Each row is a point. Two turns around zero, p and q, are shown by what they do to some points. Where does a point land after both, in the order given? Backwards means that the second turn is done in reverse. Each puzzle has new turns, and all numbers are rounded.
In the rows, 128 means zero.

Turn p:
[ 93 152 167] -> [160 169 104]
[112 113 154] -> [160 136 135]
[126 134  80] -> [ 83 133 145]
[181 113 111] -> [108  74 129]
Turn q:
[150 180  87] -> [186  91 115]
[110 136 156] -> [102 126 106]
[151 118 126] -> [143 148 133]
[101  78 142] -> [ 82 148 159]
Where do these land?
q, then p: [136 113  67] -> [174  90 107]
p, then q: [144 159 131] -> [135 105 153]
p, then q: [113 106 104] -> [104 136 103]
q, then p: [145 136 197] -> [ 67 165 127]
p, then q backwards: [102 126 142] -> [156 118 126]

Turn p:
[ 83 133 132  91 147 105] -> [142 179 138 106 132 159]
[131 133 160 130 152 121] -> [138 132 161 128 106 126]
[106 134 135 108 149 137] -> [132 150 145 101 132 130]
[ 91 120 135 141 112 111] -> [127 134 139 143 151 164]
[166 123  80 156 123 161] -> [ 84  93  92 127 129  93]
[117 144 168  89 111 114] -> [185 151 141 130 135 132]
[183 116 125 138 115 109] -> [135  99 101 156  92 117]
[153  96 100 149 113 162] -> [103  77 100 117 135 119]
[121 152 117 151 131 132] -> [104 137 136 143 140 114]
Turn q:
[141 146 130 101 145 142] -> [100 131 103 144 127 136]
[145 139 118 135 139 134] -> [107 142 134 132 126 122]
[140 121 127  96 113 130] -> [126 124  98 115 111 135]
[143 119 113 110 149 105] -> [131 159 103 127 132 115]
[151 111 120 102 136 128] -> [119 148  99 112 125 134]
[ 31 119 134 208 108 153] -> [188  91 227 154 143 164]
[135 153 126 110 120 104] -> [127 121 106 141 114 101]
[132 124 160 132 135 120] -> [125 113 123 120 156 120]
[133 120 124 158 107 136] -> [129 123 159 108 118 126]
Where do these land?
q, then p backwards: [147 146 124 128 113 116] -> [153 136 120 132 143 137]
p, then q: [144 119 122 100 168 153] -> [146 113  81 127 102 124]
q, then p: [116 127 170 153  94 110] -> [150 108 122 111  85 159]
p, then q: [ 80 147 145 114 127 114] -> [ 82 114 127 153 147 125]
p, then q: [137 117 105 128 190 140] -> [165  90 100 144 101 140]
p, then q: [123 134 124 166  94 152] -> [148 156 144 128 170 134]
q, then p backwards: [149 105 106 107 110 111] -> [144 125 113  87 146 123]

Turn p:
[148 137 123 108 114 126 186 124] -> [149 113 155 151 172 143 114 114]
[148 122 163 138 187  90  87 102] -> [101 100 123  78  88 132  84 166]
[167 121 122 153 114 133 173 174] -> [141 113 102 163 188 132 134 154]
[ 79 138 122 109 112 169 179 156] -> [134 148 122 158 168  99 136  62]
[142 140 113 175 124 134 167 112] -> [183 118 103 141 141 144 114 130]
[113  88 150 112  73 172  88 134] -> [119 200 150 126 127  89 166 147]
[125 137 116  98 164 132  54 108] -> [ 84 139 134  73  81 155 144 123]
[111 109  99 120 134 105 154 132] -> [117 123 128 171 122 143 111 112]
[120 161 145 139 130  91  64 111] -> [124  96 135  89  67 115 151 145]
Turn q:
[151 107  77 121 208 165 103 140] -> [191 128 155 122 172 119 110 199]
[135 162 139 148 140  94 101 162] -> [132 109 127 102  75 121 146 153]
[131 146 136 156 131 183 182 161] -> [111 196  95 146 136 116 150 162]
[124 143 128 152 109  79 173 157] -> [ 87 112  88 120 111 155 170 138]
[141  81 137 100  93 142  97 112] -> [163 115 129 165 134 125 102  79]
[119 150 121 123  90 118  98  97] -> [120 109 130 103 123  99 118  83]
[118 116 141  69 111 153 167 108] -> [ 89 140 127 173 157 132  84 112]
[ 92 127 133 131 116 145 127 152] -> [116 135 139 154 124 103 154 128]
[141 120 140 152 154  73 104  62] -> [144 109 162  66 122 182 118  97]
Where do these land?
p, then q: [ 83 110 145 158  69  89 125 145] -> [123 109  80 104  99 166 181 108]
p, then q: [126 106  97 100  80 158 152 164] -> [102 178 137  82 127 150 151 159]
p, then q: [116 118 150  74 137  91 166 164] -> [136 130 196 125 114 160 168 110]
p, then q: [164 160 144 114 166  93 146  89] -> [176 128 156 182 120 127  97 110]
q, then p: [166  86 100 132 148 121 122 136] -> [113 143 104 116 164 164 127 157]
q, then p: [123 127 177 158 153 153  82 164] -> [170  92 153 133 165 101 159 163]
p, then q: [130 137 121 149 151 176 135  67] -> [145 127 112 111 127  92  57 128]
q, then p: [158 111 174  88 123 141 117 151] -> [160 139 106 121 106 123 172 168]
q, then p: [152 161 120 149 116 123 155  90] -> [107 134 151 116 117 155 142  80]
q, then p: [109 158  92 142 143 143  93  79] -> [ 83  99 177 104 124 124  98 128]
q, then p: [ 81 135  88 143 123 120 114 159] -> [117 106 131 175 142 115  81 131]

Turn p:
[116 137 122 140 141 140 154 116  47] -> [146 124 172 165 116 180  96 104 126]
[148 162 118 129 158 149 129 152  91] -> [105 144 167 161 126 139 141  93 132]
[136 106 161 109 149 106 113  92 169] -> [143 120  96  68 113 126 156 121 118]
[130 197  51 141 100 199 196 111 127] -> [148 179 203 209 111 112 142 197  96]
[117  79 126 104 127 115  78 127 140] -> [137 112  57 123 142 128 134 110 131]
[ 93 143 130 164 148 166 145 146 116] -> [142 175 163 137 154 137 105 123 145]
[110 135 139 113 129  80  94 130 157] -> [132 103  98 102 120 104 145 125 171]
[120  93 167  84 125 101 129 156 156] -> [ 91 117  80  85 134 151 136 145 150]
[131 100 173 131 102  73  90 126 117] -> [117  76  90  91 116 119  91 103 143]
[160 128  74 169 124 124 167 126 123] -> [138 102 177 156 160 115 134 150  90]
[149 128 148 123 105 154 112 128 166] -> [106 154 104 112 117  95 128 137 106]
Turn q:
[196 121 135 127 118  86 115  84 130] -> [ 91 127 125 161 142  84  73 136  96]
[139 128 148 117 155 202 113  81 135] -> [157 132  98 168  99 118 109 164 186]
[108 182 142 145  55  96 177 121 146] -> [170  87 121 116 129 155  98  68  64]
[117 105  90 144 162  98 180 150 124] -> [126 127 130 131 181 119 193 122 106]
[110 144 119 119 143 105 117 143 153] -> [139 124 170 114 143 136 130 137 124]
[151 107  91 134  66 171 135 117 144] -> [136 178 101 159 126 138 105  69 140]
[104 112 150 149 112 166 102 115 100] -> [135 143  86  96  93 125 121 132 155]
[169  97 154 144 161 108 112 157 142] -> [ 81 143 126 132 156 144 122 179 116]
[121 106 121  84 160 115 148 148 119] -> [ 99 102 150 136 148 127 166 127 153]
[ 93  94 118 124 153 147 103 146 147] -> [133 152 139 102 147 140 145 144 176]
[101 213 141 121 123 114 106 145  68] -> [142  93 162  95  43 122 145 130  89]
Where do these land?
p, then q: [129 169 132 117 139 118 148 171 114] -> [163 107 116 103 146 164 114 139 140]
q, then p: [122 126 166  92 144 188 117  91 176] -> [109 149  98 110 176  57 147 123 102]
p, then q: [160 138 139 180 104 152 117 111  68] -> [112 133 101  84  89  83  82 150 123]
q, then p: [163  87 102 138 149 165 101 125 112] -> [134 131 166 132 133  87 137 158 176]
q, then p backwards: [111 137 160 105 148 124  76 115 114] -> [116 161 158 133  94  92 152 124 141]
q, then p: [ 83 126 174 112 158 116 116 169 172] -> [ 84 188  90 111 149 158 149 123 118]
q, then p: [123 150 119 143 130 150 109  82 164] -> [ 96 107 131 124 125  82 144  96 114]
p, then q: [109  92  81 126 132 107 189 112 134] -> [ 87 149 104 156 125 170 172 159 138]
q, then p: [172 146 128 144  98  68 157 154 106] -> [167 119 136 156 115 182  81  96 141]
q, then p: [109 108  79 123  77  91 151 148 121] -> [180 128 142 110  73 166 143 121 118]

Turn p:
[115 129 128 142 149 135 189  99 125 145 114] -> [152 105 125 134 164 142 142 114 138 127  75]
[132 170  85 150 137  94 105 147 112 120 149] -> [102 107 110 137 105 127 107 182  98 153 125]
[149 132 123 158 119 121 146 108 108 143  79] -> [119 139 122 110 169 156 117 151 157 128 100]
[ 97 150 148 129 129 186 106 149 133 123 104] -> [170 145 101 134 110 134 143 121 165 158 160]
[127 120 158 108 103 103 133 115 190 163 130] -> [136 176 136 108 116 105 166 116 108  86 102]
[ 78 113 108 145 150 144  58  94 177 121 117] -> [140 118 148 130  70  81 161 163 193 123 133]
[152 158 100 131 123 121 108  95  93  97 129] -> [ 84 127 151 147 123 146 103 149 138 169 120]
[120  89 102  63 112 103 113 110 123 113 110] -> [105 120 194  79 126 117 144 115 121 139 147]
[142 104 147  84 124 106 128 120 105 176 139] -> [ 88 135 122  95 154 100 140  86 108 122 127]
[ 98  95 154 128 132 104 151 132 123 100 151] -> [128  90 138 130 110 153 140  98 114  90 133]
[164 116 148 133  95 162 167 181 120 145 165] -> [148 151 100 162 178 134 115 105  82 106 167]
[162 159 134 165 163 156 132 186 127  91 149] -> [165 122  90 170 111 140  58 138 113 134 147]
Turn q:
[136 109 144  94 145 108 114 110 153 107 116] -> [129 166 127 101 120 108 128 106  94 130 127]
[136 140 103 139 144 112 121 148  90 117 110] -> [138 112 123 124 140 166 124 104 138 135 161]
[108 134 116 140 156 168 138 134 135 137 153] -> [129 124 148 160 120 149 104 154 123 144 106]
[ 31  93 132 144 126 107 118 138 101 132 122] -> [176  97 146  85  59 145 112 128 163 122 108]
[163 153 154 123 138 113 142 158  96 158 105] -> [138 111 133 128 181 104 109 112 151 137 165]
[ 83 159 113 139 136 114 150 151 154 112 154] -> [120 150 169 131 101 158 113 160 150 105 140]
[ 54 145  94 127 114 102 126 113 153 154 109] -> [154 145 104 118  61 133 111 168 157 109 149]
[164 146 132 101 124 206 148 151 128 107 109] -> [ 82 152 122 167 165 128 120 110 152 181 100]
[153 150 150 148 114  98  91  43 128 111 110] -> [ 81 104  72  87 119 107 127 126  75  98 149]
[173  61 142 146 138 142 141 119 138 113 123] -> [140 131 125 104 172 131 163 125  92 147  80]
[166  91 123 143 104 192  75 131 142 163 188] -> [125  86 137 199 120 101 187 141  85 159  90]
[160 140 138 129 109 104 144 147 146 116 136] -> [110 145 145 123 157 118 155 130 135 109 146]
[135 143 124  90 116 101 157 121  99 138 129] -> [140 140 113 138 145 116 110  99 150  88 139]
Where do these land?
p, then q: [146 116  86  89  98  81 148 132 154  95 163] -> [120  70 155  99 140 105 103  74 156 123 112]
p, then q backwards: [109 160 154 124 121 175 103 105 101 168 139] -> [159 131 105  96  83 162 112 144 131 126  86]
q, then p: [157 115 160 180  99 131 102 121 119 132 155] -> [140  78 141  98 153 147 133  95 125  92 135]
p, then q: [148 147 138 158  89 163 111 110 165 171 111] -> [ 98 155 147 135 149 157 109 165 144 125 186]
q, then p: [119 104  75 127 143 115 139 140  95 109 111] -> [144 156 149 168 157 105 112 123 150 153 124]
q, then p: [116 161 168 167 143 132 133  92 114 186 116] -> [107  99 134  88 106  93 109 143 115  97 185]
p, then q: [103 171 164 159 110 154 107  89 138 124 109] -> [ 97 152 109 144 137 133 138 195 162 139 134]
p, then q: [151  95 121  90 177 107 120 129 104 105 104] -> [143 134 121 116  85  74 132  95  93 132 119]
q, then p backwards: [127  83  97 109 162 130 168 139 147  93 148] -> [150 156 151 121  92 125 179 111 163 113 100]
p, then q: [150 126 123 105  98 119 174 167 135  95 129] -> [105  82 133 151 150 123 103  85 112 143 115]
p, then q: [ 74 117 154 119 141 125 107 136 122 158 105] -> [142 185 108 147 132 128 139 130 134  95 107]
p, then q: [137 141  96 110 155 105 124 176 142 100 147] -> [146  84 129 139 127 108 163  79 134 123 136]
